Every row gives one point. The points of each table are mixes of a few directions, plus a little noise. Count the directions of each table, and those that both share. Where both have some left over, give the other angles between the two spaces (their principal angles), to ten degrees, smallest first.
In the rows, 128 means zero.

First, 4 rows:
[[192 121  72]
 [166 124  94]
 [ 71 135 178]
 [ 83 133 168]]
Second:
[[ 99  88  85]
 [151  86 113]
 [161 115 138]
 [ 51 195 130]
 [179 155 175]]
Directions: first 1, second 2, shared 0; angles 50

First (8 x 4):
[[193  61 153 174]
 [170 133 145  38]
 [ 77 187 187 131]
 [ 82 154  63 113]
 [ 91 156 160 160]
 [131 103  77 146]
 [168 104 117  95]
 [111 125 121 167]]
Second:
[[120 139 143 126]
 [164  72  56 139]
 [ 88 190 207 116]
 [127 130 130 127]
 [166  67  51 140]
 [102 169 181 120]]
Directions: first 3, second 1, shared 1

First:
[[136 111 170 139 118 130]
 [140 104  77 104 154  92]
 [130 129 132 129 126 129]
 [189  65 155 116 138  76]
 [168 180 133 127 112 140]
 [ 77 133 128 140 125 153]
 [ 67 133 115 138 129 153]
 [117 171 114 131 120 150]]
Second:
[[152 117 127 137 151 174]
 [113 135 129 122 114  99]
 [136 124 127 131 136 144]
 [146 119 127 135 146 163]
 [120 132 128 125 120 112]
 [147 118 127 136 147 166]
 [ 66 158 131 104  68   7]
 [143 121 127 134 143 157]]
Directions: first 3, second 1, shared 0; angles 80

First, 10 rows:
[[125 119 119 127 123 119 134 135 131]
 [106  91  88 117 104  91 159 156 139]
 [110  97  95 118 107  96 155 152 137]
 [152 169 170 140 155 168  95  97 117]
 [ 79  45  40 105  73  46 198 192 152]
 [104  86  85 118 100  88 165 160 140]
 [113 103 103 121 112 103 148 148 136]
 [146 155 156 135 146 155 105 106 119]
 [173 203 207 150 178 202  64  69 106]
 [179 214 218 151 184 212  56  62 103]]
Second (8 x 9):
[[141 166 132 148 115 100 193  85 109]
 [130  32 165 149 104 137  93 157 146]
 [149 198 175 128 165 176 144  77  93]
 [ 59 201  83  23 180 163 181 179  87]
 [168 165 108 141 170 176  64  77 146]
 [140  87 115 158  93  92 185 103 134]
 [112 103 130 135  96  82  86 180 147]
 [124  72 115 143 100  98  78 166 161]]
Directions: first 1, second 5, shared 1

First:
[[127 131 171 126 107 188 152  66 149 100 162]
 [123  50 103  82 115 126 116  98  95  78 121]
 [169 183  98 148 234  32  88 157 108 148 167]
 [105  93 128  59  83 217 173  52 144  76 172]
 [129 149 120 165 165  62  88 178 115 156  92]
 [136 161 150 180 199  51  68 136 116 131 122]
 [119 127 131 145  69 157 154 176 143 169  79]
 [179 142 151 172  66 166 178 170 143 181 113]
 [ 65 115  99  75 115 152 132 118 139 111 119]]
Second, 10 rows:
[[117 165  70 169 145 147 134 109 124 181 135]
 [ 77 122 111  37 123  86 208 136  62  18 170]
 [145  96 155 215  74 119 107 146 199 158  81]
 [148 138 125 163 138 153  95 119 146 180 121]
 [ 78  92  79  44 136 145 142  82  84  62 185]
 [157 111 161 140 104 129 135 147 117 116 162]
 [163 145 178 155 136 118  99 155 161 163  77]
 [ 54 118  86  15 154 103 162 100  91  39 126]
 [174 162 163 202 119 121 126 165 150 186 103]
 [165 131 151 142 150 160  72 120 145 178 121]]
Directions: first 5, second 5, shared 1; angles 40, 40, 70, 80

First, 8 rows:
[[124  85  84 127 163 163 149 146 124 143  94 110 124 208]
 [121 125 146 114  54 158 107  85 158 102 115 138  97 128]
 [121 120 139 114  65 162 113  90 156 105 111 135 100 141]
 [127 101  93 133 179 140 148 154 114 146 111 112 136 180]
 [139 194 174 141 145  46 117 145 104 134 192 145 163   7]
 [127 140 146 125  97 126 116 111 138 117 135 136 121 104]
 [129 141 144 126 111 119 119 119 132 122 139 135 127 102]
 [133 117  94 142 210 110 154 175  96 158 129 112 156 154]]
Second (11 x 14):
[[115 148 105 107 135 170 144  99 148 165 139 133 174 154]
 [121 123 125 125 144 139 123 140 133 118 127 127 112 163]
 [119 183 185 134  54 171 122  89 149 119 140 171 123  70]
 [117 143 100 100 174 120 124 124 142 150 161 118 164 159]
 [150 110 125 128  87  69 120 105 117 127 122 111 141  59]
 [150  80  71 119 123  85 144 106 111 162 103  88 174 113]
 [110 166 124  95 148 137 114 109 156 140 172 134 158 147]
 [132  97 132 127 104 116 110 131 132  94 108 119  85 141]
 [116 146 166 164 166 176 139 185 114 105 119 157  77 166]
 [162  51 135 184 141  64 131 203  68  81  67 103  49 111]
 [117 166 139 125 134 159 136 119 138 146 149 146 150 127]]
Directions: first 2, second 5, shared 2
